Each wall is flat, endless, passes through zero and stands at right angles to its row. A trip goes straight from one point to another. List the walls that it crosses, first one first.

Walls:
(1): -20, -7, 29
(2): -30, 57, 62
(3): 31, -32, -26
(4): -9, 18, 13
(5): -22, -7, 14
Trips:
47, 3, -66 to 21, 47, 0 => 4, 2, 3
3, -11, 25 to -31, 33, 5 => none
58, 75, -56 to -6, 3, 72 => 2, 3, 1, 5
11, -10, 46 to -11, -25, 70 => none
57, 57, 12 to 2, -1, -8 => 3, 2, 4

Walls:
(1): -23, -93, -55, 36, -23, 0, 32, -39, 21, -27, 12, 1
(2): 6, 32, 18, 2, -23, -32, 16, -19, -7, 26, 2, 38
(3): -46, -5, 36, -44, 36, -16, -41, 18, 22, 16, -7, 29
(4): 44, -22, -15, -14, -14, 6, -33, -38, -18, 9, -13, -29
(5): -13, -31, 30, -9, 3, -17, 1, 10, -49, -11, -13, -22
(6): 18, 15, 18, -22, 34, 41, -29, 8, -40, -54, 14, -27
(7): -5, 2, -16, -42, -2, -36, 34, -32, 39, -7, -2, 21
Trips:
-22, 29, -12, -29, -2, -59, 40, 35, 35, 49, 59, 14 to -46, -3, 13, -8, -36, -34, 28, -25, 17, -9, -15, -37 => 1, 5, 3
-28, 20, -5, -4, -32, 2, 3, -31, 24, 6, 26, -5 to -39, 69, 10, 15, -25, -51, 31, 6, 7, -61, -6, 19 => 1
61, 29, -18, -46, -9, 4, -34, 28, -16, -22, 3, 11 to -3, -10, -30, -27, -10, -24, 14, 2, -14, 12, 7, 0 => 7, 2, 5, 6, 1
17, -16, -30, -14, -5, 21, 26, -25, 25, 22, -1, 32 to -60, 25, 32, 8, 31, -26, 45, -33, 22, -13, -10, -8 => 4, 3, 5
